Each row is a point. Two turns around zero, p and q, are shown by what they do to some points. Write where each new point lands after one turn and then the other. Backwards means that the second turn is done in reverse. Each puzzle has new turns, and all numbers are rounded.

Turn p:
+2.19 +1.28 -> +2.34 -0.98
+1.41 +0.36 -> +1.14 -0.91
-0.47 -2.20 -> -2.04 -0.95
-1.98 +0.81 -> -0.55 +2.07
-1.14 -0.25 -> -0.89 +0.76
Turn q:
+2.23 -0.71 -> +1.94 +1.31
-2.41 +0.06 -> -1.54 -1.86
+0.18 +0.66 -> -0.41 +0.55
Where do these land?
q, then p: +1.08 -1.51 -> +1.05 -1.53
p, then q: +1.96 -1.47 -> +1.93 -1.51
q, then p: -1.46 -0.19 -> -1.46 -0.16
q, then p: -1.70 +1.75 -> -1.66 +1.79
p, then q backwards: +0.12 +1.41 -> +1.33 -0.47

Turn p:
+1.07 +0.30 +1.23 -1.29 -> +1.96 -0.03 +0.15 +0.73
+0.42 +0.96 -0.09 +4.71 -> -3.06 +0.03 -3.42 +1.49
+0.08 -1.43 -0.71 -1.58 -> +0.57 -1.12 +1.68 -0.80
-0.16 +0.89 -0.78 -0.36 -> +0.24 +0.38 -0.43 -1.08
-1.41 -0.72 +0.36 -1.49 -> +0.30 +0.74 +2.02 -0.34
Turn q:
-0.46 -0.80 -0.51 +0.30 -> -0.30 -1.01 -0.29 +0.14
+2.54 -0.47 -0.21 -1.76 -> +2.28 +0.80 +0.05 +2.00
-1.33 +0.25 -1.65 +1.72 -> -2.49 -0.77 -0.85 +0.07
-2.56 -1.18 -1.17 +1.59 -> -2.09 -2.43 -0.90 -0.89
-0.55 -0.33 +0.70 +1.98 -> -1.40 -0.80 +1.38 -0.55
+1.85 +2.06 +1.57 -2.02 -> +2.07 +3.10 +0.53 -0.13
+0.51 +0.48 +1.27 -1.82 -> +1.93 +1.12 +0.07 -0.65
Where do these land?
q, then p: +1.08 +0.12 -0.40 +0.86 -> -0.86 +0.73 -0.45 +0.77
q, then p: -1.94 -1.33 +1.97 -0.24 -> +1.89 -1.18 +2.11 +0.26
p, then q: +1.29 -0.69 -2.48 +0.40 -> +1.58 -2.06 -1.29 +0.23
q, then p: +2.42 -0.31 -0.98 -0.25 -> -1.30 -0.19 -1.99 +1.13
q, then p: -2.48 -0.03 +2.32 +0.82 -> +2.19 +0.45 +2.68 -0.17
q, then p: -0.36 +2.24 -0.42 -1.58 -> +0.82 +0.58 -1.44 -2.18

Turn p:
+1.14 -0.10 +1.57 -1.71 -1.38 +1.24 +2.56 -2.84 -> +0.70 -2.41 -1.00 -0.43 -1.92 +1.36 -0.94 -3.30
+2.07 +1.05 -1.09 -1.20 +2.43 -0.81 -0.81 +0.67 -> +0.11 -0.17 -0.08 -0.39 +2.96 +2.07 +1.39 +0.70
+0.39 +2.17 -2.34 +0.60 -0.35 -2.40 -0.68 +1.45 -> +2.09 +2.12 +0.26 -0.65 +1.92 -0.87 +2.20 +0.68
+0.24 -1.20 -0.96 +1.80 -2.01 +1.03 +1.19 +0.11 -> -0.01 +1.04 -0.83 +0.46 -3.01 -0.33 +1.02 -0.04
+0.68 +1.25 +0.98 -0.02 -0.14 +1.61 +1.06 +0.59 -> -0.82 +0.48 +0.59 +0.83 -0.17 +0.83 +0.24 -2.09
+0.65 -2.86 +1.93 +1.51 +0.46 +1.39 -1.24 -2.29 -> -0.60 -1.72 -1.11 +2.37 -1.94 +1.15 -2.36 +1.65
-0.76 -2.41 +0.79 +1.44 -2.10 -0.83 +1.82 +1.07 -> +0.06 -0.75 +1.31 +0.23 -3.41 -1.77 +1.10 +0.57
+0.34 +1.41 +0.45 -2.68 -0.95 -0.01 -0.67 +0.12 -> +0.91 +0.32 +1.17 -1.81 +0.93 +1.12 -1.11 -1.38
-2.06 -0.84 +0.22 +1.63 +2.38 -1.18 -1.75 +2.00 -> -1.69 +0.31 +1.16 +1.10 +1.70 -2.06 +0.03 +3.02
-0.41 +1.50 +0.82 -0.66 +1.27 -0.19 -0.48 -0.85 -> +0.07 -0.54 -0.13 +0.34 +2.00 -0.10 -1.02 -0.81
-2.28 +0.02 -2.38 -0.72 +0.39 +0.16 -1.01 -0.03 -> -0.84 +1.31 -1.34 -2.07 +0.92 -1.37 -0.57 +1.01
Turn q:
-0.73 +0.04 -2.59 +0.28 -2.56 +0.15 +1.90 +0.02 -> -0.02 -0.20 -3.40 -0.35 -1.06 -1.02 -1.01 -1.62
+0.93 -1.99 +0.38 +0.57 -0.41 +1.17 -0.03 -0.76 -> +0.97 -1.82 -0.31 +0.03 -0.46 +1.58 -0.20 +0.55
+0.62 +3.45 +1.35 +3.16 +3.31 -3.16 +1.03 +0.14 -> +3.68 +3.38 +2.73 +0.67 +1.96 -2.68 +1.34 -0.64
+2.11 -1.05 +0.49 -1.27 -0.57 -0.36 +0.36 +0.77 -> +0.07 -0.28 -0.21 -1.40 -1.61 +0.62 +1.41 +1.24
-2.27 -0.56 +1.08 -0.99 +0.49 -0.72 -2.17 +0.11 -> -2.29 -0.80 +2.50 +0.43 +0.24 -0.23 -0.58 -0.58
+1.25 +0.99 -1.40 -1.42 -0.12 +0.68 +0.32 -0.29 -> -0.61 +1.02 -1.70 -1.28 +0.64 +0.54 +0.35 +0.67
-0.52 +0.54 +1.48 +0.67 -0.22 -0.18 -1.94 -0.54 -> -0.19 +0.58 +2.05 +0.57 -0.05 +1.10 -0.89 -0.66
+0.90 -1.58 -1.02 +1.60 +1.22 +1.86 -1.85 +1.81 -> +0.81 -1.05 +0.38 +0.28 +0.01 +0.00 -2.47 +3.23
-1.36 +2.37 -0.04 -0.82 -1.00 +0.15 +3.16 +0.14 -> -0.68 +1.70 -2.42 +1.59 -0.02 -1.14 +1.77 -1.73
-0.91 -2.21 +0.28 -1.77 -0.14 +0.42 -0.78 -1.40 -> -1.72 -2.51 +0.37 -0.55 +0.34 +1.25 +0.29 -0.45
Where do these land?
p, then q: +1.79 +0.84 -0.08 +1.36 +1.31 +1.75 +0.49 +0.12 -> +1.31 -0.09 -1.42 +1.82 +1.42 -0.20 -1.19 -0.49
q, then p: -1.92 -2.19 -0.34 +0.44 -0.64 +0.25 +1.90 +0.90 -> +1.13 -0.55 -0.84 -0.20 -2.03 -1.05 +0.84 +2.33
p, then q: -0.06 -0.21 +2.83 +1.34 +0.67 -1.18 -2.86 +0.46 -> +1.62 +0.50 +3.13 +1.29 -1.15 -0.10 -1.10 +1.79
q, then p: -2.31 +0.01 +0.41 -2.88 +0.78 -0.28 +1.05 +0.17 -> -0.92 -1.55 -0.79 -0.35 -0.15 -3.37 +0.44 -0.09
q, then p: +0.07 -0.49 +0.75 -1.38 -0.71 -1.07 +3.05 -0.87 -> +0.41 -1.50 -1.92 -1.06 -1.57 -0.59 +1.64 -1.30
q, then p: +0.00 -0.80 -0.68 -0.83 -0.40 +0.89 +0.02 -1.57 -> -1.46 -0.10 -1.26 -0.88 -0.30 +0.40 -0.41 +0.53
p, then q backwards: +0.48 +1.47 -2.01 +1.35 +0.78 +0.51 -1.93 -0.88 -> +0.80 +2.47 -1.05 +0.38 +0.56 +2.07 +1.01 -0.17
p, then q: +2.09 +0.26 -2.11 -0.80 -1.13 +1.54 -0.16 +0.53 -> -1.04 +1.46 -2.71 +0.81 +0.76 +1.25 +0.23 +0.31
q, then p: +2.47 +0.15 +1.23 +2.87 +1.75 -2.65 -2.39 +1.24 -> +1.65 -0.87 +4.17 +1.43 +0.79 +2.79 -0.57 -1.27
q, then p: -2.61 +0.96 -0.01 -1.46 -2.42 +0.25 +0.83 -0.10 -> +0.77 +0.60 -2.59 -0.30 -0.52 -2.68 -1.13 -0.14

Turn p:
-2.38 +1.01 +0.17 +2.35 -0.91 +1.93 +0.08 -1.12 -1.57 +1.48 +0.79 -> +2.23 -1.16 +2.16 +1.69 -1.50 -0.45 +0.62 +0.02 -1.56 -1.15 +1.68
+1.79 -0.84 +1.05 +0.63 -2.47 +1.50 +2.68 -1.42 -1.70 -1.13 -1.22 -> +1.63 +1.40 -1.25 -0.95 -3.89 -0.30 +1.75 -0.93 -0.30 +1.52 +0.05
+1.08 +0.55 -1.86 -0.25 -0.64 -2.74 -0.79 +2.61 -0.67 +0.87 +1.42 -> -1.30 -1.01 -2.72 +1.69 +2.58 +0.95 +0.31 -0.40 -1.62 +0.07 -0.43
+0.07 -1.68 -0.92 +0.22 +1.78 -0.71 -1.45 +1.74 +2.31 +0.91 +2.54 -> -2.29 -0.88 +0.14 +2.32 +1.58 +1.14 -2.63 +1.43 +0.75 +0.54 -0.40
+0.66 -0.76 +0.33 -2.71 +3.01 -1.46 -1.14 +1.34 +0.90 -0.25 -0.76 -> -2.62 -0.95 -0.14 -2.25 +2.46 +0.36 -0.70 +0.70 +1.66 +0.61 -1.04
-2.67 -0.48 -1.90 +0.53 +2.55 -0.58 +0.99 +1.02 +0.63 +2.63 +1.95 -> -1.32 -2.74 +1.45 +3.09 +1.01 +1.32 +0.60 +1.49 +1.43 -1.71 +0.08
+2.44 +0.79 -0.85 -0.90 +2.56 -0.78 -0.75 +0.71 +1.84 -0.74 -1.74 -> -2.35 +1.36 -0.55 -1.58 +2.31 +0.60 -0.50 -1.17 +2.18 +0.56 +0.88
+0.25 +0.31 +0.98 +1.76 -1.52 +0.99 -0.38 -1.10 -3.04 +0.56 +1.00 -> +2.38 -1.31 -0.02 +0.62 -1.47 -1.02 +0.43 -0.59 -2.09 +1.27 +1.39
+1.19 +0.60 -0.52 -2.45 +0.04 -0.23 -0.67 +0.34 +1.71 +1.24 +0.28 -> -2.88 +0.34 -0.33 +0.05 +0.87 -1.44 -0.52 -0.73 +0.12 -0.47 -0.90
+0.85 +0.29 +0.82 +0.02 -0.49 -1.54 +0.56 -2.10 +0.88 -1.37 -0.91 -> +1.32 +1.94 -1.18 -0.81 +0.25 -1.49 +0.26 +0.31 +1.48 +0.27 -0.24
-1.75 -0.48 -0.25 +2.39 -1.94 +1.37 +0.11 +0.63 -0.64 +0.77 -0.36 -> +1.26 +0.54 +1.33 +1.40 -1.41 +1.28 +0.71 +0.76 -2.26 -0.47 +0.79
+0.34 +0.22 +2.46 -1.56 +0.39 -0.76 -0.05 +0.09 +1.28 -1.02 -2.04 -> -0.71 +1.32 -0.54 -3.24 +0.25 -0.85 -0.31 +1.28 +0.69 -0.43 -0.23
-2.01 -1.01 -1.02 +1.08 -2.14 +1.72 -0.23 -2.03 -2.07 -0.54 -0.25 -> +3.09 +0.21 +2.26 +0.96 -1.52 +0.04 +1.12 -0.72 -1.51 +0.60 -1.12
+0.14 +1.47 +1.48 -1.12 -0.22 +1.28 +1.05 -0.70 +0.15 -3.39 -0.69 -> +1.53 +0.93 -0.63 -2.96 -1.53 -0.12 -1.13 -1.44 +1.02 -1.23 -0.54
Turn q:
+1.00 +0.04 +0.16 -0.79 +0.72 -0.88 +1.32 -0.55 -0.40 -3.19 +2.60 -> +0.92 -1.12 -1.32 -1.01 -0.19 -2.08 +2.24 +0.44 +1.96 -1.47 +1.27
+1.73 -0.04 +1.99 +1.17 +0.03 -0.15 -1.85 +3.24 -1.19 -1.22 -0.75 -> +1.41 -0.31 +1.70 +1.70 +0.73 -2.32 +1.84 -0.73 -2.74 +0.51 -0.49
-2.55 -1.60 -1.07 -2.58 +0.26 +0.41 +0.91 -0.19 +1.92 +1.62 -0.16 -> -1.56 +0.92 +0.73 -1.58 -1.91 +1.28 -2.37 +1.35 +0.66 -1.96 -0.98
+0.13 -1.17 -0.57 -0.26 +1.19 +0.12 +1.18 -2.08 +2.87 +2.02 -1.21 -> -1.44 -1.11 -0.29 +0.40 +0.08 +2.88 -2.32 -0.46 +0.70 -2.18 -0.11
+0.21 +0.27 +2.78 +1.07 -1.52 +0.51 -0.13 +0.06 -1.42 -0.32 -0.41 -> -0.34 +0.63 +0.76 +2.30 -0.66 -0.38 +1.95 -0.71 -0.05 +1.59 +0.31
-0.07 +1.56 -2.00 -1.40 +2.22 +1.14 +1.19 -1.06 +1.13 -1.75 +1.86 -> -0.09 -0.47 -2.99 -1.51 +0.70 -1.89 -1.28 +0.49 +2.16 -1.69 -0.21
-2.35 -0.79 -1.53 +0.32 +2.06 -0.75 +1.88 -0.85 +0.37 +2.12 -1.05 -> -2.03 +1.34 -0.72 -1.16 +0.38 +2.15 -2.10 +0.80 -0.82 -1.48 +1.71
+1.67 -0.26 -0.50 +0.18 -1.69 -0.19 +0.37 +1.22 -1.20 +1.26 +0.21 -> +1.47 +0.09 +1.64 +0.63 +1.16 +0.64 +0.44 +1.50 +0.17 +1.12 -0.04
+0.95 +1.44 +1.67 +0.93 +0.32 -2.16 -3.03 +1.19 -0.73 -0.04 +2.43 -> +2.48 +0.88 +1.52 -1.02 +1.02 -1.62 +1.62 -3.35 -0.27 +0.64 +0.41
-1.62 -1.37 -1.41 +2.33 -1.35 +1.40 +0.19 -0.85 +1.47 +0.24 -0.98 -> -0.18 -1.05 -0.84 +0.84 -2.14 +1.46 -2.55 +0.47 -0.83 +1.36 +1.07
+0.00 +1.53 +0.57 +0.22 -1.21 +1.85 +0.53 +0.30 -0.53 +0.12 -0.59 -> -0.75 +0.51 -0.14 +1.65 +0.26 -0.83 -0.32 +0.53 +0.65 +1.75 -0.67
+1.69 +2.17 +1.49 -0.07 -1.76 -2.84 -2.40 +1.81 -1.71 -1.94 -0.85 -> +0.41 -1.18 +2.07 -1.03 +1.51 -1.99 +3.58 -1.51 -1.30 +2.59 -0.87
-0.78 -1.77 -1.58 -1.12 +0.72 +1.52 -0.17 -2.24 -0.58 +1.10 -1.10 -> -0.31 +0.86 -2.10 -0.20 -0.93 +2.72 -0.74 +1.18 -0.30 -0.77 -1.41
Where do these land?
q, then p: +0.56 -0.57 -0.93 -0.37 -0.03 -1.39 -2.11 +1.40 -0.67 -2.29 -0.59 -> -0.50 -1.09 -1.53 -1.16 -0.52 -0.13 +2.45 +0.03 +0.14 +1.65 -1.37
p, then q: +1.82 -2.42 -0.86 +0.91 -0.07 -0.51 -0.40 -0.35 +1.56 +2.56 -0.93 -> -1.10 +2.32 +1.37 +0.18 +0.71 -0.42 -2.28 -0.83 -0.10 +0.98 +2.25
q, then p: -0.12 +1.10 +1.62 +0.92 +0.14 +0.16 +0.84 -0.55 +3.05 -1.91 +1.03 -> +1.60 +1.48 +0.02 +1.97 +0.82 -0.90 -1.01 +2.05 +0.81 +0.79 -1.77
q, then p: -1.41 -2.02 -0.81 +0.94 +3.30 -0.61 +2.47 +1.66 +0.45 +0.01 +0.54 -> +2.10 -2.04 -1.77 -0.36 +1.18 +1.46 -2.85 -1.41 -0.80 -0.20 -1.43
p, then q: -0.42 +2.66 -1.17 +0.04 +1.68 -0.72 -1.74 +0.31 -1.98 +2.25 +0.67 -> +1.04 +0.83 -1.69 -0.18 -1.01 +0.75 +1.46 -0.32 -0.29 -3.17 +2.43
q, then p: +0.56 -0.50 +0.72 -0.75 +0.22 -1.70 +0.43 -1.54 -1.16 +0.18 +2.00 -> -0.73 +0.59 -0.96 +0.10 -1.75 -0.36 -0.89 -1.04 +1.95 -1.27 -0.51
q, then p: -1.39 +0.27 -2.03 -3.42 -0.05 +0.62 +1.97 -2.13 -0.65 -1.37 -1.02 -> -1.95 +0.96 +1.21 -0.29 +0.62 +2.72 +0.71 -0.20 -0.76 -2.79 -2.64
q, then p: +1.45 +2.32 +1.17 +3.93 -0.67 +0.47 -1.28 -1.23 +1.81 -0.36 -0.87 -> +1.02 -0.23 +2.28 +3.19 +0.25 -1.78 +0.56 +1.23 +1.28 +2.81 +1.08
q, then p: -0.67 +0.61 +3.15 -0.60 -1.47 +0.15 +0.66 +1.57 +0.40 +1.59 -0.56 -> +1.60 +0.34 +0.02 -0.78 -0.51 -1.22 -0.34 +2.57 -0.55 -1.75 +2.02
p, then q backwards: +2.16 -2.34 +1.03 -1.25 -1.60 +1.13 +1.99 +2.66 -1.21 -0.03 +0.48 -> -2.71 -1.10 -0.78 -0.19 -1.27 +0.83 -1.31 -2.48 -0.22 -1.76 -2.61
p, then q: -1.07 +0.47 -0.58 +0.97 -1.62 +0.02 -1.14 -2.28 +0.11 -0.62 -1.69 -> -0.67 -0.37 +0.18 +0.89 +2.75 -0.62 +1.78 -1.12 +1.09 +0.08 +0.21
p, then q: +0.55 -0.93 +0.26 -1.45 +1.71 +0.10 -1.66 -0.55 -2.14 -0.27 +0.92 -> +0.11 +0.78 +0.95 +0.04 -0.50 +2.69 +0.16 -0.31 -0.83 -2.07 -0.86
q, then p: -2.02 +1.35 -1.56 +0.14 -1.54 +2.27 -0.03 +1.02 +0.44 +0.26 +0.01 -> -1.37 +0.30 +0.47 +0.51 +2.50 -0.77 +0.32 +0.68 -2.64 -0.34 +0.53
